Each wall is flat, endless, passes through zero and stands at right angles to its row. A trip goes straight from one point to another. Which walls does it cross, in order?

Walls:
(1): [37 15]
(2): [-29  -3]
(3): [36 29]
(4): [-5 18]
(5): [ 83 -31]
Trips:
[ 32 -21] to [-32 -21] => 3, 1, 2, 5
[-41  21] to [-42 -38] => 4
[ 28 -13] to [ 35 -28] => none
[-23  -1] to [ 2 13] => 3, 1, 2
[ 35 -38] to [15 20] => 4
[-9 19] to [-14 -29] => 3, 4
[-48  -8] to [  9 -43] => 4, 5, 2

Walls:
(1): [  0  13 -51 -15   7 -30 -18  58 -10  46  30 -34]
(2): [-16  15 -23  22  12 -29  31   7  15  38   0  12]
(3): [ 16 -10 -23  -9   1 -25 -15  14  23  -2 -13 -51]
(4): [ -4 -14 -11   0  82 -34 -40  -2   7  25  27 -27]
(5): [  5  44 -11 -24  16 -22  30 -42  27  13  31  -1]
(6): [ 16 -13  -2   3 -11  29  -4  -7 -15 -40  -7 -57]
Trips:
[  5   9  -7 -13 -54 -29  22 -28 -23   7   3 -24] to [ 42 -30  31 -12 -39  15 -46 -17  29   4   1 -19] => 2, 1, 5
[ 44  -7  25 -14  28  -9  -1 -17 -18  51 -29 -10] to [  8  19  13  30 -31  67  46   9  68  46 -37  -2] => 1, 4, 3

Walls:
(1): [ 28  13 -15  33  43 -25  33   0 -11  -7   6  15 -30 -25  -4  26  -6  23
  24  23  64 -13   0 -26   1   5  -9   3 -18   4  -8  28 -48 -36  -7  32
  20 -15  58  10 -68  -7  28 -27 -18  15  50  15]
(2): [-10 -18   5 -62  25 -11  13  14  -9 -43  25  -8 -12 -37  59 -63 -18  -3
   1  -9 -38  27  37 -16 -22  79 -22  32  57 -37  13  53   2 -14 -18   3
 -26  13   6  16 -21 -35   8 -19 -30 -18  51 -28]
(3): [-69  -4  -5 -28 -32  41   7 -48  -6   1   6 -49  -3   6 -20  12   1 -22
  -6  49   0   2 -70 -12  -6  15  57 -10  -1  15  40   0 -67  16 -11  50
  -9  74 -27  20  32  26 -14  58  -1 -54  -8   0]
(4): [  5 -45  25  -5  29 -24  80 -32  -4 -13  26   6  28 -21 -46  -6  19  20
 -11 -51  22  25   0 -41 -10  27 -24  -9 -54   2  34  18   0 -15 -15  41
 -50  -7  -2  28  -4   4  35  -6  18   6  64  10]
(5): [-47  28 -18  -4 -30   5   6  18   0  25   2  -5  10  -6  -3  12  11  16
  43 -15  11 -23 -15 -52   2 -10   3  37  36   3   9   1 -21  -2  24  32
  18 -20  -8 -15 -51  33 -17  -1 -13 -14   8 -21]
(6): [ 37  -6 -27  44   2 -73  -5   7  -4  28 -14  18 -41  -3 -13  37 -20  35
  -9  25 -53 -62 -12  -5  18 -48  21   3 -30  37  50 -37 -27  41   7  45
  31 -18  57   8   1  16   3  29  -8 -23  -8  46]
Trips:
[ 22  29  -2  55  51  32  57  42  35   4 -41  10   0  -3  38 -10  -6  -2
 -20  44   3   9  52  21  -3   2  21   2 -30 -13  -7   8  36   0  -8   9
  48  34   7  47 -40  25  15 -40  63  42   8  45] to [ 33   3 -11 -22   3  26  21  21  10  25  -5 -22  18   7  14  14   0 -23
   9 -19   6  12  52  12 -13  -5  14  11   6  10  22 -34 -11  33  13 -16
  39  14  26  -2  -2  20 -19 -28   3  13  38 -42] => 4, 6, 2, 5, 1
[ 11  -8   7  33  23 -15 -29 -10 -30  22  14   0 -14  12 -18  46  10  -9
  14  33  22  -8 -12 -53 -28  11 -35 -21  -3  20 -31  -9   8  19 -15 -54
 -13  28 -21  41  -4  17  -4   7  50 -18  57  32] to [-31 -24   8   8 -14 -11  50   4 -31  11   3  21  26 -32  -3 -19 -40  47
 -48   9 -15   9 -72 -61  17  35  10 -13 -15 -56  -4  42  45  21  18  -5
  43  -3  32  33 -17  32  24   0  -9 -64  28  -8] => 5, 2
[-34  -4 -10  15  -8 -66 -34  73  -3   7 -11 -16 -36  30 -25 -26 -45  58
 -21 -34  -8 -55 -33  20 -30  25 -26 -45 -30 -52  -9  -6   2  35  30  -1
  24 -28  40  17  27   8  19  -6 -24  -3  12   9] to [-10   9   3 -27 -34  16 -17  39  -3  28 -12  13  16 -14   8  20  13  27
  -2  38 -41 -25  14  38  20 -20   9  12   4  22  -3 -10  -8  43 -12 -26
  22 -27   5 -19 -35 -38  17  -3 -55 -34  16  15] => 5, 1
[ 17  38  17 -25  -1  -7  30  -7  10  -5 -24  14  39   2  20  25  32 -10
   0 -14  32 -10  -4 -57  44 -43  -3 -17  -6  27  20 -20   3   6  13   4
 -48   7 -10   5 -30 -16   1 -16 -39   1  -1  13] to [ 20   1   3  64   4   2  20 -20  -1  17  11  10 -10  47 -10   2   8  41
  13  32  59  -5  -5  40   9 -86  27  -7   4  18 -38 -20   6 -11  66 -10
  53 -23  19 -46 -24 -10 -27 -40   2  20  -7 -20] => 4
[-39  34   0 -16  -6  -3  24  -2 -19  -8 -13  17 -46 -53 -18 -53   9  -4
  38   2  19 -25  23  19 -37   0   7  41 -22 -15  18  -2  27 -18  10  48
  56 -10  39   4 -38  -1   3 -69  27  34   5  -3] to [  9   1   1  -4  -1  11  11 -29   0  32  21  -9 -41   0  -5  36 -19 -31
   3  37 -27  56   6  10 -20   4   8 -34  14 -36  16 -17 -12  -4 -15  -4
  -8  -3 -16  24  23  14 -30  43   6   5  -1  11] => 3, 4, 5, 1, 2
[ 62  45 -21 -36  21  32 -23  -5  17   9   0 -21 -42  29  25  41 -44  -4
 -15 -13 -23 -34  -7  -9  17  -3  -4  50  -3   5 -27   1  20 -37   3 -44
 -27  30 -53  33   5   8  19  45  57   7  23 -28] to [-14  -6  19 -20  32  18  -8  -1 -27  32 -23  36 -33   4  33 -86  42 -15
  25  -2 -42 -44 -16   1   9  24   7 -26 -10 -11  -9  13 -51  77 -33 -56
  11 -20   9  31  39  18  58  -9  21 -29  33  29] => 3, 6
[-11  35  15  -2 -20 -15 -29  17  14   8   3 -18  26  29 -47  11 -12   9
   5   9   1 -18   6 -24 -16   7   2  23 -39 -18  11  32 -13   3 -42 -30
  56  12   6 -17  29  24 -35  24  -5   2 -23   7] to [-17   4   5   7  -4 -40  -7  41  54  29  48 -35  27  11  35  22 -25 -31
  18   8  50   2   4  28  17 -33  25  16  -7 -38 -30 -20  53 -49   2 -15
 -28  16  52  19  14   4  58  -9  12  -4 -19  16] => 3, 5, 6, 1
[-23  44  20 -15  17   5  31  -8 -36 -30  49 -52  24 -51  -7  13  31   5
  -7 -15  17 -49  11  -1 -50   3  20  10   6  33   6  57  47  23  -4  22
  -5  29  43  -9 -22 -37 -13   1  -5 -29   2  46] to [  4   0  19   6   3  -6  -9 -13 -47   3  13  27  27  -9  64 -36 -12  49
   6   0  46 -14  -7  -5  -8 -14 -30 -10 -18 -31  21 -20 -13  34 -48  -7
  19  -2   0  -1 -25 -21  15  27  10  12  26 -54] => 3

Walls:
(1): [-19  28 -18   9   2  -1  41  15   8  19  18  -3   2  22  34  -1 -12 -22
  16 -30 -30  22 -30  14  12  -5 -15   5  25 -32 -27  10 -16   3  10  -2
  10 -46  37 -12 -11  21  24  11   6 -20 -25 -43]
(2): [ 37 -24  34  24 -37 -18  31 -42 -27   7 -28  -7 -13 -49 -31  12   5 -16
  45 -17  23  -7 -25   4  27  33 -17  23  40  23  -5   9   8  -8  -6  11
   1 -16  -5  -6   2 -18   3  19 -21   3  -1  19]
(3): [-24   8  10  28  34 -46  -8   5 -14   7  -5  16 -24  11   4 -46  -2  48
  -9   3  36  11  75 -13 -16  -9  25  15  -6   8  -7  14 -19  -5   6 -34
  25   0 -32 -42  32  -7 -33  -3  42  37 -36   8]
(4): [-56 -28 -25  11 -24  -1 -46  39  10   0  12 -24  40 -18  -3  11  10  12
  14  30 -36  20  28  35 -38  -9  34 -33  12 -12  -4 -13  -9 -16 -40 -42
 -27 -37  -1 -33  -2 -12  -9  18  18  33   5  45]
(5): [ 15 -19  -8  46 -17  59  27   8  26 -37   1  28 -38 -21  -1  57 -16   6
   6 -10  29  -7  17  -7  -1  16   9  13 -33  32 -48  11   8  -3  16 -30
  25  -9 -10 -21  39  -2  34  10  -7 -37  -1  32]
(6): [ 20 -12  64  13  26  40  -5  23 -41 -49   3 -26 -34 -17 -55  19   0   3
  28 -26   8 -13 -21  49   0 -17  11   3 -56   5  19 -28  39  15   6  22
  16  13  36 -17  35 -45   6 -15  24  -5   9 -30]
(7): [-27  -3 -10   6 -42 -24  -6  14  24  -2  26 -35   8  -1 -13  40 -10 -16
   4 -26  21 -29   0  10  -8 -38 -20  -2  42 -58  39 -37  -1 -17 -11  21
  -6   7  18   3 -40 -26 -14   3  -9  -8 -14   6]
(8): [-19 -31  21   3  -1 -35  23  16  44 -31  30  44  26  22 -10  24 -18  55
  14  -8 -29  15  15  -9 -11  22  10 -24  31  -3  14  52  24  -8  27  -1
  23  -3 -29 -15  -3 -24  -7 -36  17  12  -7  12]
Trips:
[ 24 -12  40  -9  15  -8 -14  61  -3  27  26  16 -39  16  37  18  -4  -2
  18 -41 -87 -24  -6  -1  19   6  12   9  -4  15 -23  20  -7 -51  -9   7
   9   1  18  14   3  -7  11   2 -15  -6  -8 -34] to [ 35  20  18 -41 -17 -13   6  10   0  11 -25  25  -6 -61 -17 -20 -18  45
  17  29  36 -18 -26   5 -21  35   7  15  -7  22 -41  20 -24  68  -3 -16
  38 -10  -6   0  22  26  14  39   1 -12  23 -57] => 2, 8, 3, 1
[ -5  26  -8  25  26 -15  27  25   8  -7  18  16  -6  26 -19  23  13  31
   6  -9   4  -9 -17 -17   4  17   1  30 -14 -37 -19  27  27 -25   6 -16
 -20   2  -6  -7  30  -2 -19   2   1  10  15  -2] to [-14 -11  39  19 -20  15 -30  -7  -4 -22  66  11  12  43  20   4 -27  -9
 -57  -2  25  33 -21  10  -6  25 -35  -9  -6  18 -16 -11 -22 -13 -46  39
   2  16 -14  14 -24  25 -11  -4 -43  28   7 -21] => 6, 7, 3, 5, 1, 8
[ -8   5   4 -21 -21  11   0 -40 -11  -9  18  31  21  -6 -42  34   8  33
  -1  50  17   2   1 -13   9  -3 -79 -32  -9  -1 -11  12   4   6  40 -19
   9 -48 -22  21 -16 -13 -31 -26 -15  44 -14 -24] to [ -8  -2  -4 -30  14  34  -3   1 -14  38 -95  12  11  26  32 -25  30  18
  33 -31  17  16  37  13  31  -7  22   9  47  29 -15  -1  -2 -30   7  -4
   1 -10  18  -5  -5 -10 -10 -37 -40 -25  -9   4] => 3, 1, 8
[-18 -13 -16 -16  43  36 -14  53  12 -22 -18 -39 -33   3 -26 -50  32  -4
   5 -33  21  -6 -64  -4  21 -15 -23  11  14 -24  33  30  14 -18 -27   7
  -5  18 -11 -33  36  15   3   8 -32 -22  -4 -17] to [-17  62   3  -2   9 -27  19  -3   6 -12  20 -13  31  -1   3   0  19  -1
 -29   5  11  24   6  55 -12 -26  16   5  40 -31  51  -7  27 -28 -15 -35
   4 -24  -1 -15  14 -14 -28  36 -33  -7  19   6] => 4, 3, 6, 8

Walls:
(1): [ -9 -23   6   1  20 -14  12   0  10  14   8  -6  -7   8 -18  15 -11 -63
   5   3 -13 -19  60  37  57  20  75  23  12 -17  14  -8  33  22  -8  -4
 -18 -27  37  19   6 -16  22 -10  21 -37 -54 -20]
(2): [  2  41 -14 -39  23  -5   7  31  68 -19  33 -70  28 -16  38  -3 -14 -17
 -39  40  14  43 -12   3 -34  28 -25  20 -26   1 -16  24  10   0 -29 -24
  24  -7  23   4  54  40   9  22   2  -5  47 -16]
(3): [-26 -12 -14  17  33 -34  10 -21  19  -6  -8  -4  33  19  16  34 -11  56
  11 -33  -6   4  62  -5  23 -13  21  43  23  38  -9  61  49  13 -48  -8
 -10 -36 -35  10   2  38  36 -49  23  46 -20  -2]
(4): [-16 -28  21 -36   5  66  34  15  -2  36  41  20  63  10 -12   4 -18 -58
  48   5  -3  19 -60  14 -12  40  24  12  -7 -24  28  22 -15 -11  11  38
 -46  43 -58 -18 -24 -17  23  25 -17   5 -11  39]
(5): [  9  -9  24  -7  -7 -22 -30  65  46 -10  20 -17 -15  -6  73 -68  -4  23
 -18   5 -11  -8   2   4  76  -5  36  16 -11 -13   3  42 -32  17 -20  -6
 -35  30  20  41 -20 -19 -23 -30 -27  23  19  16]
(6): [ 34  23  -8 -17 -40  35   2 -14 -17  14  19 -15  -3  54 -28 -13   0 -27
  22 -19 -36  -8  47  41  -5  26  12  -8  15  -3 -20  16 -31   5  29 -36
  -6  36  -8 -20   1   0  13   2  17 -17 -17  -6]
(7): [  8  37 -37 -22 -55 -20  11 -11  15  35 -12  30  17  -8 -45   6 -23 -17
   7  -7  -9 -18  -5  15  -1  12 -11 -59  28 -11  -7   4 -26 -34  16  45
  -7 -46  11 -37   1  -3 -27 -11  17 -34 -27 -15]
(8): [ 12  57  -1   0 -10  -5  36  23  12   2   4  39 -61   2 -28 -21  -2   1
  -2 -29 -23  30 -37 -33  40 -20 -20  -8   0  13   7   9  24 -45  -6 -16
 -50 -12 -40  -8  -5  10 -10 -17  58   1  34  14]
(9): [-37 -23 -55  -1  -2 -56  25  29 -12  16 -13   7  29  10 -40  21  22 -11
  22   8  42 -12 -11 -23  -3   9  25 -16  -9 -29  27  -5  -4 -22 -42  43
 -19 -12  11   0  31 -31  33  14  32  24  15   9]
(10): [ 35  16 -24  17  42   0  28 -19  -5 -14  18   9 -36  31  42  -4  18 -50
  -4  24  43  13   6 -45  58  -9  10  -7  13  49   6  29  13   3  26 -40
  29  49 -29  18  49 -30   6 -28  46   2 -85  74]
(11): [ 55  27  25  14  36  42 -30 -41  14  36  42 -51 -53 -15  18 -40  18 -26
  31 -39  35 -21 -22   2  17 -37 -24 -26 -17 -10  -3 -19 -31  54 -31   3
  71  22 -53 -43  42  14 -26 -39  17  25 -30 -39]
(12): [ 29  13  12 -24 -25   3 -52  20 -19  -3 -20 -17  40 -38 -19   0  -9   5
  16   4   8 -35 -12  26   3  50  39  30 -42 -43  -1 -19  40  28  10  -3
  26 -38 -18  14   5 -22 -14  -8 -25  14  24 -18]
Trips:
[ 28  27  36  25  -7 -35 -18   9  17  19 -22   7  16   4 -21  -8  20  35
  28  45 -60  32 -21   3 -16 -16 -10 -32  -2   6  25 -14 -11  27  -2 -19
 -46 -43 -21   9 -33 -35  18   6  -4 -26   5  41] to [ -1  57  35  27 -37  42 -41   2 -19  -9  15  42   3 -34  20   1  47  23
  -5 -33 -35  25 -23   3  46  15  -5 -35 -13   3  10  64 -14 -40  -9   2
  -2   1 -23 -25  11 -18   1 -20 -13  52 -30  -4] => 6, 11, 3, 10
[-63   1  13 -16  21  27  11  23 -13  11  41 -30 -27  33 -28  39  39  -4
  26 -41 -14  16 -12 -42 -10 -27  14  -5 -29 -57  25  36 -24  38  44  60
   6 -19  52 -47   4 -40  23  37 -23  18  16   7] to [-10  -2   5  43   6  21  30  29   4  63   9  -7 -52  24  52  -3  43 -36
  14  13 -61  25 -27  20  -1  39 -13  15  -2  -8 -31  12  16 -24  40  29
  -1 -21   4   4  63  12  -1  -8  33 -44   8  36] => 6, 8, 2, 7, 10, 9
[ 16   1  22  -7   7  28  18   9  17  37   4 -31   5  64  -2  -8 -12 -34
  22  39 -16   0   4  25  24 -15 -27 -17 -19   2  20   6 -14  43  -6  27
  -4  26   4  23 -11  81  39  32  -9  -7 -45 -24] to [-14  -8 -14 -17  25   5  28   5  18   6 -19 -16  50  -3   0  16 -25   9
  37  17   7  64  46  18 -35 -88  -7   5 -33 -23 -27 -17  -8  -4  -8  38
  19  43 -13  18  23  57 -26 -20  37 -15   9  13] => 5, 3, 10, 1, 9, 6
